Rows are points. Two turns around zero, p and q, are shown by what they do to some points. Where does a point land after both, in the order given? Backwards means that the second turn is done in reverse. Each puzzle has new turns, and all numbers are rounded.
(in the rows, 128 means zero)

Turn p:
[138 100 157] -> [120 167 117]
[151 123 127] -> [146 137 116]
[139  99  90] -> [167 139 156]
[ 97 171 145] -> [ 87  91 119]
[115 147 120] -> [121 105 132]
Turn q:
[104 149 172] -> [104 133 176]
[126 120 102] -> [126 129 101]
[125 144 107] -> [125 150 114]
[146  81 153] -> [146  75 136]
[140 146 106] -> [140 152 113]
Where do these land?
q, then p: [148 107 114] -> [159 136 133]
q, then p backwards: [166 109 143] -> [145 138  87]
q, then p: [139 154 124] -> [128 110 106]
p, then q: [112 113 131] -> [117 133 147]
p, then q: [104 187 129] -> [100  79  98]
q, then p: [ 99  98 127] -> [120 141 167]

Turn p:
[ 91 130 134 136 131 118] -> [129 114 141 155 150 122]
[138 100 141 123 127 140] -> [128 158 119 118 139 122]
[141  95 138 150 104  84] -> [ 81 145 104 145 145 155]
[110 156 185 149 122 148] -> [142 104  91 149 143  79]
[153 148 107 132 119 152] -> [136 111 121  90 111 132]
[114 135 101  62 122 125] -> [116 139 190 119  98 110]
[123 108 118 142 112 145] -> [124 129 128 107 156 132]
[154 153 100 130 187 112] -> [169 123 132 141  82 171]
Turn q:
[139  76 137 119 102 103] -> [105 158 101 155 111  94]
[129 119 120 101  84 149] -> [134 110  96 114  98 100]
[134 132 105 116 159 156] -> [140 132 130  88 155 128]
[ 86 151 140 112 118 135] -> [154  86 119 145 135 130]
[161 137 144 158 170 127] -> [117 162 147 118 142 174]
[118 160 113 102 118 120] -> [164 109 143 126 116 115]
[128 120 136 188 144 106] -> [ 81 137 158 150 139 154]
Where do these land?
p, then q: [127 162 113 140 149 145] -> [112 158 105 116 110 117]
p, then q: [132 137 166 130 126  81] -> [ 88  94 158 134 130 122]
p, then q: [138 108  95 184 114 138] -> [144 134 103  82 171 117]
q, then p: [100 115 131 111 127 112] -> [129 127 114 141 131 162]
p, then q: [132  98 158 108 124 165] -> [169 141 168 137 121 130]
p, then q: [127 149 156 114 101 102] -> [105 105 144 161 131 107]
q, then p: [140 127  77 109 154 154] -> [126 159 150 152  80 115]
